Each row of a before or after table is a point. The points were changed in one or more steps. Then noise was added and the rows were shuffled. The steps act on columns, c1 being the first. What was done? A step turns or swaps two columns, mirrors them in a line or flattens them onto one, adds a multiple of one to another, or multiplies or shifts one. Angles are multiples of 10 degrees, from the lower column toward the higher: turns from -170 to 170, lines from 10 to 170 but not 90. Use the fewest steps. Two steps may share a column if one is a turn and the other turns, adds or multiplies; they go together, in the order done. Otherwise the lowest column goes first.
In the rows, 128 means zero.

Before (14 x 2):
[[100 124]
 [194 143]
 [181 157]
 [179 113]
 [131 142]
 [172 100]
 [130 127]
 [198  84]
 [105  74]
 [180 119]
 [157 134]
 [182 105]
 [121 158]
 [169 207]]
After:
[[ 83  99]
 [161  45]
 [113 100]
 [ 95  66]
 [137 116]
 [155 114]
 [ 88  93]
 [143 149]
 [ 76 102]
 [ 77 112]
 [126 129]
 [101 181]
 [ 49 103]
 [116  69]]
Steps: turn c1 and c2 by -130 degrees

Before:
[[ 99 139 126 146  89 170]
 [102 126 101 108 101 165]
 [196 183 103 121 125 117]
 [108 126 135 113 112 173]
 [ 98 140 134 135 107 119]
 [128 142 112 133 126 160]
 [107 141 107 122 129 167]
 [127 124 103 118 142 164]
 [124 249 134  23 119 164]
 [123 165 101 120 159 169]
 [132 154 182 128 114 132]
 [140 176 232 140 129 121]
 [ 99 142 151 133  91 164]
 [139 129 101 122  92 134]]
After:
[[128 141 124 101 112 145]
 [128 134 119  84 109 135]
 [125 138 171  96 139 146]
 [129 156  84  87 112 138]
 [130 126 107  92 109 133]
 [128 121 144  85  92 120]
 [130 136 164  93 112 157]
 [125 212 138  58 132  43]
 [129 135 152 138 130 133]
 [129 124 143  83 131 128]
 [128 162 164 138 224 140]
 [125 145 157 122 176 130]
 [129 164 119 134 105 118]
 [126 131 155 120  88 124]]
Steps: multiply c1 by 0; multiply c2 by 0.7; turn c3 and c5 by 70 degrees; turn c4 and c6 by 70 degrees

Before (12 x 11):
[[ 90 165 143 124 130 162 173 128 153 129  96]
 [157 176 142 160 177 142  86  87 184 159  61]
 [111 158 144 171  88 180 152 113 148 122  70]
 [134 161 187 125 129 149 135 121 101  83  77]
 [ 77 155 192 150  78 154 159  74 147 138  69]
 [174 140 144  89 105 130 159 131 113 120  97]
 [194 164 160  99 130 134 155 126  90  74 167]
 [115  92 116 137 151 107 165 112  82 107 138]
 [126 154 164 104  94 186 125 103 102 139  94]
 [165 145 190 125 125 146 160 163 100 115 138]
 [114 176 112 174 163  82 102 114 126 141  96]
 [ 92 104  99 153 160  66 106 139 139  96 148]]
After (12 x 11):
[[130 215 186 124 136 144 123 114 102  84  75]
 [ 87 248 119 116  94 127  99 170 130 145  98]
 [111 218 144 168 133 147 175  97 154 120 100]
 [151 195 160 140 178 170 128 102 102 137  94]
 [190 211 164  91 128 137 147 126  86  70 166]
 [ 84 194 188 162 195 160 165 148 147 133  70]
 [113  43 118 131 111 135 154 158  86 101 140]
 [ 89  66 104 148  72  94 109 167 137 100 144]
 [116 248 147  85  97 185  92 138 184 162  64]
 [ 84 200 145 119 182 160 148 104 149 117  70]
 [143 165 189 101 128 113 154  84  98 111 139]
 [186 156 141 109 152 124 159 118 112 119 102]]
Steps: mirror c1 and c4 in the line at 150 degrees; multiply c2 by 2.5; turn c6 and c8 by -130 degrees; turn c5 and c6 by 160 degrees; turn c7 and c10 by -10 degrees

Before, 8 rows:
[[137 136 119 136 112  78 144 152  84 129 112 123 154 138  98 100  77 157]
 [148 100 145 118 116  96 160 144  90 104 104 122  98 131 134 111  96 135]
 [116 168 162 125 176 107 147 115  66 133 149 155 112 105 176 156 144 130]
 [133 152 114 140 155 136 134 104  58 138 111 171  93 119 167 155 181  96]
 [135  97 133 152 116  85 127 120 119 115  98 114 136 126 115 127 105 153]
 [139 111  97 177 117 151 119 161 103 168  93 130 182 150 132 116  86  87]
 [138 110 114 113 134  76 164 115 113 133 106  91 160 103 122  95  97 143]
 [128 155 165 126 134 103 154 113  81 142 120 118 116 113 118 108 125  94]]
After (8 x 18):
[[154 111 160 114 134  76 164 114 110 133 130  90 115 102 114  96 106 143]
 [156 101  98 118 116  97 161 145  89 105 139 122 146 131 143 113 105 136]
 [147 152  94 139 155 136 134 102  56 139 127 172 112 119 225 156 164  94]
 [134 156 116 126 135 103 154 114  80 142 125 118 167 114 103 108 125  95]
 [103 168 112 125 177 107 148 115  66 132 126 154 164 104 249 154 140 132]
 [145 137 153 136 111  79 144 153  84 129 129 123 120 139  52 101  93 157]
 [166 110 183 177 118 151 120 161 104 168 128 131  97 150 138 116  99  87]
 [157  96 137 151 117  84 127 120 118 115 123 115 134 126  97 128 112 153]]
Steps: turn c1 and c11 by 70 degrees; swap c3 and c13; multiply c15 by 2.5; multiply c17 by 0.7

Before (12 x 32):
[[157 137 167 147 153 125 100 100 174 186 176 143 145 113 159 103 127 101
  109 105 175  38 126 142  98  99  99 163 110 174 155 110]
 [ 81 103 132 112 184 124 135 134 165 136 135 116 203 112 106 141  70  94
   85 111 196 131 131  63 136  93 101 150  92 142  99 103]
 [134 184 149  97 185 159 140 202 147 120 127 159 147 135 107 178 146  77
  165 122 145 124 168 103  47 124 183  99 119 165 150 112]
 [135 162 160 104  90 129 117 166 137 138 157 167 100  46 137 147  54 146
   55 142  89 107  72 149  78 102 106 107 112 137 110  66]
 [164 146 177 126 130 133 127 125 101 173 160 139 139 123 126 142 122 135
  149 136  64 114 132 175 119 144 128 135 123  95 137 197]
 [153 111 151 110 189  88  86  74 154 114 124 169 158 108 118 176 141 147
  196  72 113 103 118 116  73 148  61 112 201  93 125 104]
 [127 110 182 145 135 152 161 149 126 116  85  44 116 227 172 144 101  95
  128 159 119  87 126  92 116  49 112 201 162 100 174 119]
 [154  98 152 144 141 149 102 133 126 156 184 185 122 112 152 164 100  71
   96 138 109 128 100 159  81 157  99 159 181  54 154 140]
 [120 141  93 113 162 177 134 114 175 126 164  70 163 115 141 110  41  77
  110 154 101 137 173 174 133 109  87 116 174 148 128 104]
 [150  99 141  83  71 184 103  93 127  96 119 156 102 166 215 173  50 176
  103 139 130  49 150 125  85 149  88 112 142 179 126  93]
 [110 120 141  99 150 128  75 108 175 139 146  98 124 107 146 204  57 121
   74 148  83 247  40 137 153 154  65  88 156 118 166  88]
 [137 104 144 103 118 198 178  90 182 157 201 183 116  71 161 107 172 156
  118 106 121  47 133  69 160 101 119  96 173 106 172 107]]
After:
[[155 108 150 108 192  91  87  74 155 115 125 168 152 109 107 176 141 146
   81  70 114 102 120 118  82 148  61 112 155  91 127 102]
 [ 77 103 132 114 185 124 135 136 165 135 132 116 184 113  74 142  71  94
  147 109 195 130 132  62 144  92 103 149  84 144  98 100]
 [110 121 141  96 150 128  73 108 174 138 145  99 112 106 124 202  59 121
   85 148  82 247  39 135 166 155  64  85  11 118 168  88]
 [163 146 180 126 129 132 128 125 100 174 160 138 138 124 118 141 122 133
  138 137  64 113 132 176 129 147 129 136 143  93 138 198]
 [136 160 159 102  93 131 116 164 138 138 159 168 107  48 149 147  55 148
  118 144  90 108  72 151  86  99 108 108  37 140 111  66]
 [151  99 140  85  70 184 102  93 128  94 120 158  40 165 105 173  50 176
  110 138 130  48 151 123  95 148  86 112  70 180 123  91]
 [128 110 181 147 135 154 160 148 127 117  84  45  84 228 118 142 101  97
   97 160 119  88 126  91 128  51 111 202 188  98 172 120]
 [132 106 145 104 116 197 180  91 179 157 203 182  94  69 122 104 172 156
   83 107 119  50 134  71 169  99 117  95 209 107 172 109]
 [122 141  90 111 162 176 135 114 175 125 164  71 135 117  92 110  39  76
   79 155 100 135 174 172 146 105  85 117 134 147 128 105]
 [155  97 151 145 139 148 103 133 128 156 187 185 107 110 123 164  99  71
   68 136 106 126 100 159  91 158 100 159  77  55 156 141]
 [155 138 167 147 153 126 101  97 173 186 176 144 110 112  98 105 125 104
  137 105 174  37 124 142 108  98  97 162  64 173 157 108]
 [134 183 148  96 188 158 141 200 146 119 127 159 157 134 124 179 145  75
  150 121 146 125 167 105  55 125 184  97 179 167 150 114]]
Steps: turn c19 and c29 by 70 degrees; add 1.5 times c7 to c29; mirror c13 and c15 in the line at 150 degrees; shift c25 by 10

Before, 14 rows:
[[134 118 133 122 135 116 137 120 144 128 133 128 126 123 136 131 124 121
  115 136 129 113 131  97 125 126 123 130 137 117 137 141 114 126 127 136
  130 143 142 135 117 133 103 129 125 128 132 126 134 119 136 142 132 119
  126 129 158 116 136 128 121 146 130 151]
 [135 139 144 122 128 115 149 122 123 127 108 129 105 118 134 121 121 118
  130 142 132 122 115 118 121 119 140 126 132 126 126 134 135 120 118 128
  131 114 160 123 122 119 138 138 134 127 139 131 124 145  83 133 122 119
  131 153 123 133 126 130 142 137 124 142]
 [125 137 128 111 111 114 132 132 151 121 123 143 130 115 125 155 131 119
   83 138 134 120 120 128 126 115 121 128 123 123 121 132 109 109 117 144
  110 111 140 139 118 132 141 134 127 126 122 124 133 124 136 137 137 128
  129 135 145 117 153 138 121 123 111 141]
 [129 140 131 142 123 114 145 126 151 106 135 125 116 127 136 122 127 126
  134 142 126 115 142 125 132 121 132 123 127 122 139 133 126 128 125 140
  140 115 129 127 119 107 100 128 133 126 139 131 127 134 132 122 128 133
  121 136 124 123 138 130 131 132 124 128]
 [126 129 134 113 140 160  91 124 148 131 135 134 124 116 136 123 149 126
  132 144 129 117 121 129 132 117 152 133 125 141 124 137 105 130 153 123
  127 113 129 134 135 120 100 138 128 151 129  97 130 130 143 138 122 123
  121 145 122 105 141 119 106 127 125 144]
 [129 133 135 114 127 144 150 130 131 138 128 126 128 143 135 141 126 121
  129 141 135 150 117 129 132 114 120 127 118 134 137 129 137 122 117 126
   69 113 130 126 115 129 140 128 124 141 123 141 132 121 142 129 136 120
  123 132 123 128 126 130 121 118 111 125]
 [124 133 128 124 124 114 137 134 146 111 132 130 131 112 133 124 121 127
  114 137 115 117 132 129 124 118 132 123 130 137  87 126 134 136 136 132
  141 127 132 125 121 119 140 128 135 122 126 127 133 141 128 114 136 139
  124 129 119 135 122 137 140 120 129 149]
 [122 139 136 134 135 114 143 129 149 127 122 124 118 113 131 119 154 124
  139 137 127 120 132 129 109 123 138  94 131 141 136 143 142 118 157 169
  125 115 125 135 123 114 132 103 104 121 131 139 135 121 143 137 124 128
  131 128 132 128 155 138 143 118 131 152]
 [122 117 128 114 110 117 149 121 134 129 125 143 103 139  92 130 121 119
  132 141 124 163 143 128 117 111 120 119 115 120 140 136 146 129 113 123
  141 126 128 125 115 130 140 138 111 141 129 140 122 121 137 125 126 128
  151 140 123 120 132 136 143 121 127 123]
 [178 104 144 129 116 133 142 123 147 137 125 128 127 118 120 119 126 124
  121 112 118 120 117 112 132 129 127 126 129 120  94 128 117 135 127 124
  114 117 130 140 151 135 130 110 134 124 124 135 123 124 125 128 107 119
  123 152 122 105 141 132 134 132 109 132]
 [122  99 130 122 124 129 145 132 140 131 133 128 128 114 132 136 120 157
  133 139 120 113 117 131 130 129 124 123 135 126 133 141 141 124 122 133
  127 117 130 131 130 127 133 118 128 128 127 119 127 134 137 134 132 121
  121 130 123 106 129 135 133 125 125 145]
 [138 111 136 142 122 112 150 130 137 131 119 125 119 123 110 170 121 132
  126 143 134 112 128 128 125 112 123 132 131 123 130 139 144 129 134 124
  137 115 130 123 134 117 135 134  99 146 122 139 124 119 143  87 118 118
  134 144 118 120 124 132 131 135 125 151]
 [128 132 155 111 112 132 133 145  66 116  98 124 104 118 127 127 127 154
  136 143 132 118 116 132 111 111 133 130 120 119 133 125 141 128 136 125
  124 114 131 132 126 136 129 101 125 131 122 138 137 121 143 130 133 124
  125 130 117 134 122 124 135 132 123  99]
 [126 133 129 219 114 114 129 122 144 132 134 142  88 121 133 146 119 122
  137 138 122 119 128 131 128 135 121 124 134 122 140 120 145 135 117 123
  127 115 131 125 115 133 134 138 111 121 130 142 126 125 140 133 127 119
  123 131 138 132 133 132 133 126 132 143]]
After (14 x 64):
[[121 140 135 134 135 114 142 129 148 127 121 124 118 113 130 119 154 124
  140 137 128 119 132 129 107 125 137  95 130 141 135 144 142 120 198 170
  124 115 128 136 123 113 132 102 104 119 131 139 135 120 142 134 123 128
  131 130 133 128 155 138 142 107 129 151]
 [128 140 133 139 122 114 147 126 149 107 136 125 115 126 137 123 127 126
  134 142 126 116 141 125 133 122 133 123 127 121 139 132 126 129 166 139
  140 115 148 128 118 108 101 127 131 126 139 131 128 134 132 122 128 133
  120 128 125 122 139 130 130 135 119 128]
 [128 133 155 113 112 132 133 147  67 116  97 125 103 118 127 128 127 154
  136 145 133 117 116 131 110 109 133 130 121 118 133 126 140 129 176 126
  124 113 113 132 126 135 129 101 125 130 122 137 138 121 142 130 133 125
  125 124 116 135 122 125 135 136 124  98]
 [133 119 133 116 135 116 137 119 144 127 135 129 125 124 136 130 125 120
  114 136 129 113 132  98 124 128 123 130 138 117 136 140 115 125 166 135
  132 144 150 136 117 133 102 129 124 130 132 128 134 119 136 143 132 119
  127 131 159 115 136 128 121 164 128 153]
 [122  98 130 121 124 129 143 132 140 131 133 129 129 114 132 136 119 156
  133 138 119 113 118 131 129 128 124 122 136 126 132 140 141 124 162 133
  126 117 126 131 130 127 132 118 129 127 128 119 127 133 138 134 132 121
  121 126 124 106 130 135 134 121 125 146]
 [126 134 128 122 124 112 137 134 146 110 131 129 132 113 133 124 122 129
  113 136 115 118 131 130 124 119 132 122 131 136  88 125 134 136 176 133
  141 127 131 125 119 120 139 128 135 123 126 126 133 141 128 115 136 140
  124 129 117 134 123 138 140 110 128 149]
 [124 136 128 108 111 115 132 133 150 121 122 144 129 117 126 155 132 119
   82 138 135 120 120 127 126 110 121 129 124 121 121 132 109 108 159 143
  109 109 132 138 117 132 142 133 127 125 123 124 134 125 136 135 136 126
  129 116 146 116 153 139 121 119 115 141]
 [126 133 128 206 113 114 128 122 143 132 135 142  88 121 134 146 119 124
  137 139 122 119 129 131 127 137 120 123 134 123 140 120 145 135 157 123
  126 115 248 124 115 133 135 138 110 121 129 141 128 127 140 133 127 119
  121 134 136 132 133 133 134 123 127 144]
 [126 129 135 114 140 161  90 124 148 131 135 134 124 116 137 123 150 126
  132 144 129 117 122 129 132 119 151 133 126 141 124 137 105 130 192 123
  127 112 113 133 132 120 101 139 128 151 128  97 129 129 144 137 122 123
  121 134 123 105 139 119 105 125 112 145]
 [122 119 129 116 110 116 148 122 133 130 125 143 106 138  91 130 122 119
  132 142 123 163 144 128 117 115 120 119 115 122 142 137 147 129 151 124
  140 126 112 125 115 130 140 138 111 141 131 140 122 122 136 126 125 129
  151 135 122 120 131 136 143 114 117 123]
 [135 139 143 107 129 115 151 123 125 127 109 130 105 119 134 122 120 117
  130 144 133 122 117 118 119 124 140 127 133 127 126 134 135 120 158 128
  131 113 189 123 121 119 138 138 134 127 138 132 124 144  83 133 121 119
  132 137 122 132 126 130 140 146 104 143]
 [140 111 135 139 123 110 150 130 137 132 119 127 118 122 110 171 122 132
  126 143 133 113 129 128 126 114 123 131 131 122 129 139 144 130 174 123
  138 114 150 122 135 116 134 135  98 145 122 138 123 119 143  87 118 118
  135 134 117 118 124 133 131 142 112 151]
 [178 104 144 127 117 133 142 123 148 138 124 129 127 118 120 121 127 124
  122 110 119 119 117 113 132 127 127 127 129 120  94 127 116 135 166 125
  115 119 134 139 149 134 130 109 134 124 123 133 121 123 125 127 107 119
  123 123 122 104 140 131 135 135  97 133]
 [130 132 135 116 127 144 150 131 131 138 127 128 129 144 135 142 127 120
  129 143 135 149 117 129 131 108 121 127 119 134 136 130 136 121 156 127
   69 112 116 126 116 130 140 127 124 140 123 141 130 123 142 129 137 119
  123 114 122 128 125 130 121 108 116 125]]
Steps: turn c4 and c39 by 30 degrees; multiply c39 by 2.5; turn c56 and c63 by -60 degrees; add 0.5 times c56 to c26; shift c35 by 40; multiply c62 by 2
